Every row gives one point. The window is the flat piece filled in between its corners: a triangle in 3 columns, a solid with four corners in 4, and so on. A path goes straight from each point to the next, and from the last back to the first. List the points from which the path goes on through the window.

Window (4 x 4)
[[-1.56 -1.06 -1.96  2.76]
 [ 0.81  1.78 -1.76 -3.31]
 [ 1.37  2.34  2.45  1.87]
 [ 2.52  0.34 -1.04  1.29]]
Path:
(1): [ 0.04 -0.35 -1.50 -1.13]
(2): [ 0.30 -1.74  0.21  0.38]
(3): [-0.95  1.13 -2.12  1.84]
(4): [ 0.39  1.13 -1.65  2.69]
(5): [-0.30 -2.13 -1.17  1.13]
(6): [-1.16 -3.15 -2.07  1.30]
(7): [-0.09  0.60 -3.13  1.56]
(8): [ 0.37  3.02 -1.85  1.64]
Through the window after points: 2, 4, 8

Window (6 x 6)
[[-1.49  0.22 -0.43 -1.85 -0.76 -3.32]
 [-1.23 -1.51  1.14  4.18  0.66  0.76]
 [ 2.34 -2.50 -3.77 -0.97 -1.46  0.80]
 [ 2.50  2.96 -0.78  0.23 -0.35  0.91]
 [ 2.79 -0.39 -0.98  2.00 -1.21  0.29]
 [-0.16 -2.02  0.19 -1.69 -1.12 -0.91]]
Path:
(1): [ 0.80  0.63 -0.63  0.41 -2.93  0.19]
(2): [ 2.51 -3.68 -0.07  0.68  1.80  0.78]
(3): [ 0.87  0.61 -1.30 -1.62  1.52 -2.38]
(4): [-2.60 -0.28  0.57 -0.49 -3.93 -1.96]
(5): [-1.72  0.16 -0.22  2.85 -2.01  1.37]
(6): [ 0.41 -2.70  1.55  3.27  2.77 -0.81]
(7): [ 1.56 -0.98 -1.23 -0.44  0.71 -0.66]
(8): [-2.17 -1.20 -1.17  0.18 -3.54 -0.99]
(9): [ 0.21  0.66 -1.67  1.35 -2.63  2.59]
(10): [ 1.90 -0.90  0.82  1.75  1.72 -0.27]
(11): [ 1.53 -0.75 -0.53  1.93  1.11 -1.44]
(12): [-1.36 -0.48 -0.42  1.33 -1.49  1.22]
(13): [-0.20 -1.90 -2.15  0.48 -3.51 -0.42]
(14): [ 3.10 -1.98 -2.12 -1.35  1.74  1.19]
(15): [ 2.23 -0.28 -1.54 -1.48 -0.66 -1.09]
(16): [ 1.02  0.67 -1.99  0.96 -3.59  1.65]
Through the window after points: 3, 5, 7, 13

Window (8 x 8)
[[ 0.18 -0.37  1.82  2.43  1.12  3.50  2.61  1.53]
 [-0.83 -2.63 -1.80  0.85 -2.50 -4.06 -0.89 -3.67]
 [-0.49  1.61  2.40  0.45  3.27  3.28  0.43  0.90]
 [ 0.03 -1.00  0.56  1.88 -0.30 -0.94 -2.14  2.70]
 [-2.45 -3.30 -0.67  1.20  0.16 -5.92  1.20 -1.86]
 [ 1.05  0.25  2.62 -0.84  0.42  0.16  2.73  0.47]
 [-2.65  0.64  0.80  1.45 -2.24 -1.23  0.04  0.17]
 [-0.54  0.94 -1.02  0.00  0.87  2.10  1.04  2.89]]
Path:
(1): [ 0.37  1.21 -0.05  1.77  1.43 -0.66  0.17 -0.80]
(2): [-2.78 -2.36  3.21 -0.45 -0.88  1.30  0.06  0.47]
(3): [-0.85 -1.78  0.98 -0.96  0.69  1.06 -0.77  0.16]
(4): [-1.12  0.98  0.55  2.25  1.65  0.58 -0.03  0.41]
(5): [-0.47  1.03  0.27  1.87 -0.96 -3.40  0.96 -0.78]
(6): [-2.31 -3.10  0.69 -1.03  1.11  0.62 -1.71  1.18]
(7): [-4.16 -3.83  2.36  0.61 -1.32  0.38  0.86 -1.24]
(8): [ 1.50  0.35 -1.47  1.72  0.60 -2.69 -0.17  0.49]
(9): [-0.06  1.22 -0.15  2.17  0.19 -0.56  1.11  0.74]
(10): [-2.88 -1.00  0.87 -1.06 -1.08  1.15 -0.61  1.62]
(11): [-3.53 -3.37  1.24 -1.56  0.86  0.39  2.13  1.82]
(12): [ 1.33  1.54  1.17  1.29  0.42 -0.92  1.88 -1.65]
Through the window after points: 7, 9

Window (9 x 9)
[[-1.99  0.49  2.85  1.20  1.83 -2.64  0.76 -0.61  1.32]
 [-1.18 -1.80  2.25 -0.45  1.45 -1.11  2.51  0.32  0.28]
 [-0.92  0.97  4.19  0.73  0.87 -0.42  0.69 -0.54 -1.65]
 [ 3.43  0.23 -2.56 -0.05 -0.02  0.52 -2.63 -1.87  1.17]
 [ 0.09 -1.84 -3.34 -0.41  0.12 -2.57 -1.50 -2.46 -1.15]
 [ 1.02  0.23 -3.98 -3.39  1.35 -1.69 -2.49 -0.52 -0.07]
 [-2.40 -0.67 -3.03 -0.20  1.19 -1.09 -0.53  2.02 -0.44]
 [-0.10 -0.92  4.40  0.33 -0.61 -1.42 -1.23  0.26  0.61]
 [-1.24  0.60 -4.15 -1.31 -0.37 -3.57  1.72  2.28 -0.65]]
Path:
(1): [ 0.46 -0.72 -0.90 -1.15 -3.07 -0.10 -0.08 -0.36  0.82]
(2): [ 1.13  0.18 -0.32  0.01  1.90 -1.68 -1.84 -0.34  0.19]
(3): [ 1.93 -2.53 -1.68  0.47  2.04 -3.51 -0.71 -0.66 -0.80]
(4): [-1.91  2.07 -0.21 -1.58 -0.30  0.28 -0.71 -0.45  0.55]
(5): [-3.24  0.70 -0.84 -2.41  0.96 -0.99  0.03 -3.85 -0.04]
(6): [ 0.31 -0.97  0.75  0.58  1.12 -2.41 -0.04  2.84 -0.77]
(7): [ 0.15  0.97 -3.33 -0.16  1.32 -3.43  1.10  2.81 -0.28]
(8): [-2.87 -0.86 -2.08 -2.41 -2.45 -1.84  0.84 -1.00 -0.60]
Through the window after points: 1, 3, 7

Window (11 x 11)
[[ 1.58  0.01  0.18 -1.59 -0.81 -0.06 -0.99 -3.28 -2.19 -1.14  0.44]
 [ 0.31  0.12  3.04 -1.36  0.63 -1.64  1.30  0.48  0.41 -1.38  1.27]
 [ 0.71  2.91  2.23  3.46 -0.32  0.48  2.61 -4.53  0.89 -3.11  0.27]
 [-0.55 -0.24  0.32 -1.27  0.51  0.11 -0.84 -0.91 -3.20 -0.37 -1.92]
 [ 2.03  0.91  0.57 -0.57  1.15  0.13  0.03 -0.57  1.46 -0.62 -1.61]
 [-0.71  1.17  2.30  0.97 -4.74 -1.85 -3.27  0.16 -0.46  0.21  0.38]
 [ 0.26  3.54 -3.45 -0.56 -0.27 -2.53 -0.45  0.70  1.57  0.20 -0.53]
 [ 0.98  0.88  2.48  0.22  0.54  2.17  0.43 -0.46 -1.49 -0.63  1.46]
 [ 1.65  0.12  1.53 -0.92  2.00  0.24 -1.64 -0.27 -3.02 -2.82 -0.13]
 [ 0.06 -1.04  0.42  0.12 -5.16  0.41 -0.14  5.38  1.08 -1.58 -0.11]
 [-2.01 -0.93  0.81 -0.25  1.65 -1.77 -3.45 -4.65 -0.18 -0.62  1.73]]
Path:
(1): [-1.23  1.74  0.95 -0.75 -1.29  3.27 -0.57  0.42  1.05 -1.55 -1.35]
(2): [ 1.96  0.61  0.77  0.37  1.41 -2.80 -0.38 -1.05 -1.17 -1.10  0.56]
(3): [ 1.41 -1.82  1.30  2.65  0.22 -1.82  0.19 -0.14  1.00 -0.34  0.15]
(4): [-1.33  4.20  0.71 -2.21 -0.07  1.78 -0.85 -4.43 -2.16 -2.28  0.62]
(5): [-0.98  3.28  0.21 -2.99 -1.23  0.48 -1.35  0.22  0.17 -1.95 -0.95]
(6): [ 1.28 -2.04  1.93  3.07 -1.10 -2.79 -1.02 -1.25  0.05  0.22  2.52]
(7): [ 1.29 -0.30  0.62  1.34 -1.24 -0.45  0.03 -0.56 -0.14  0.05  0.86]
(8): [-1.70  3.53  2.03 -2.09 -0.31 -0.95 -2.33 -0.52  0.50 -3.20 -0.16]
Through the window after points: 3

Window (14 x 14)
[[-0.09  0.76 -1.03 -2.13 -3.27  1.17 -2.05  1.79  2.61 -1.03  0.42 -2.81
  -1.26  2.52]
 [ 0.40 -0.38 -1.69 -0.30  3.98  1.25  1.53  0.65  0.47 -0.03 -1.27  0.48
  -1.51  0.51]
 [ 0.97 -1.24 -1.64 -0.55 -0.73 -0.99 -0.94  2.81  0.53 -3.94  0.35 -1.47
   0.45 -0.82]
 [ 0.05  3.02 -2.74  1.06  3.65 -1.21 -2.10 -2.65 -1.12  1.25  1.65  1.06
  -1.87  0.11]
 [-1.36 -0.29 -0.71  0.63 -0.88  1.64  0.27 -1.57 -0.18 -2.41 -0.96 -0.81
  -0.85 -2.08]
 [ 1.20 -0.54  0.36 -2.48 -1.29  3.57 -3.85  1.08  2.07 -3.56  0.35 -3.15
   2.39  0.70]
 [ 2.14 -1.32 -0.79  0.82  0.81  0.79 -1.51 -0.16 -0.69  2.65  1.11 -0.02
  -1.52 -0.81]
 [-0.76 -0.57  1.33  0.30 -1.00  1.17 -1.18  0.96  4.79 -4.11  3.59 -1.64
  -0.65  0.68]
 [ 1.40  0.76  1.50  1.04 -1.76 -0.03 -3.64  0.78  4.81 -2.76 -1.25 -2.21
  -0.06  1.27]
 [-2.01 -1.06  1.83  2.75  1.45 -1.13  1.51 -2.92 -3.94 -3.11  0.78  2.83
   0.33  2.59]
 [-0.62 -1.29 -2.10 -0.18  2.22 -1.78  0.91 -3.77 -0.65  0.60  0.23  4.58
   0.06  0.03]
 [ 0.49 -0.74  1.02 -2.35  0.34 -1.08 -0.81 -0.28  2.24 -1.37  0.42 -4.25
  -0.37 -0.12]
 [-0.97  2.66  2.46  1.05  0.39 -0.81  1.77 -1.38 -1.88 -1.01  1.20  3.57
   1.80 -0.18]
 [-3.40  0.20  0.10  0.49  3.22 -1.56 -2.41 -0.42 -0.57  1.78  0.33  2.64
  -1.54 -0.43]]
Path:
(1): [ 0.93 -3.15  0.65 -1.60 -2.19  0.81 -4.76  0.00 -1.27 -3.76 -1.41  0.12
 -3.60  0.62]
(2): [-0.39  1.61 -1.01 -1.32  0.79  0.30 -1.68  0.28 -0.99 -1.77  0.85  0.68
 -3.36 -1.16]
(3): [-1.16 -0.69  0.66  0.87  0.75 -0.29 -1.84 -0.35  1.55 -0.43 -0.18 -0.03
  0.83  0.70]
(4): [-1.95  2.43  0.75  2.47  0.58  0.03  2.11 -0.97 -0.94 -0.70 -0.32 -1.21
  3.21  2.01]
(5): [ 0.19 -1.01  0.17 -0.75  0.60 -0.71 -1.12 -1.27 -0.36 -1.64  1.20  3.03
 -1.85 -0.02]
(6): [ 0.98  1.23 -0.11 -1.49  1.42  1.23 -1.89  1.74 -0.88 -4.67 -2.97 -0.44
 -2.96 -2.21]
(7): [-0.63 -1.36  0.61  0.45 -0.61 -0.79  0.06 -1.34  1.98  0.49  2.30 -0.23
  1.47  1.71]
(8): [-1.68 -1.95 -0.53  0.01  1.02 -0.55 -1.27 -1.66  2.28  0.54 -0.04 -1.12
  1.81  2.00]
(9): [ 0.86  2.40  0.32 -0.43  0.37  1.77 -1.39  0.86 -0.26 -1.89  1.03  0.60
 -2.96 -0.94]
(10): [-0.58  0.31  0.84 -1.93 -0.68 -0.36 -0.76  0.32  0.56 -3.08  1.20  1.90
 -2.91 -0.53]
(11): [-0.55  0.56 -1.24  2.29  2.39  0.40 -1.39 -1.45  0.84 -0.16 -0.72 -1.91
  2.16  1.68]
(12): [-2.96  0.36 -1.45  0.38 -0.45  2.07 -0.25  0.26  3.15 -2.73  1.05 -0.83
  5.27  1.18]
(13): [ 2.48 -0.58  1.13 -2.19 -0.65  1.75 -3.89  0.57  0.74 -2.35 -0.09 -2.39
 -1.27  0.24]
(14): [ 0.19  1.98  3.72 -1.25  0.27  0.53  0.04 -1.00 -0.28 -3.90  2.34  2.54
 -3.55  0.94]
(15): [ 0.05 -1.09 -2.04  0.01 -0.34  0.01 -2.07  0.13  2.11  0.16 -0.96 -2.41
  2.32  0.24]
(16): [-0.52  0.39  0.30 -0.16  0.84  0.42  0.41  0.02  1.74 -1.16  1.01 -1.02
  0.94  0.22]
Through the window after points: 2, 4, 12, 14
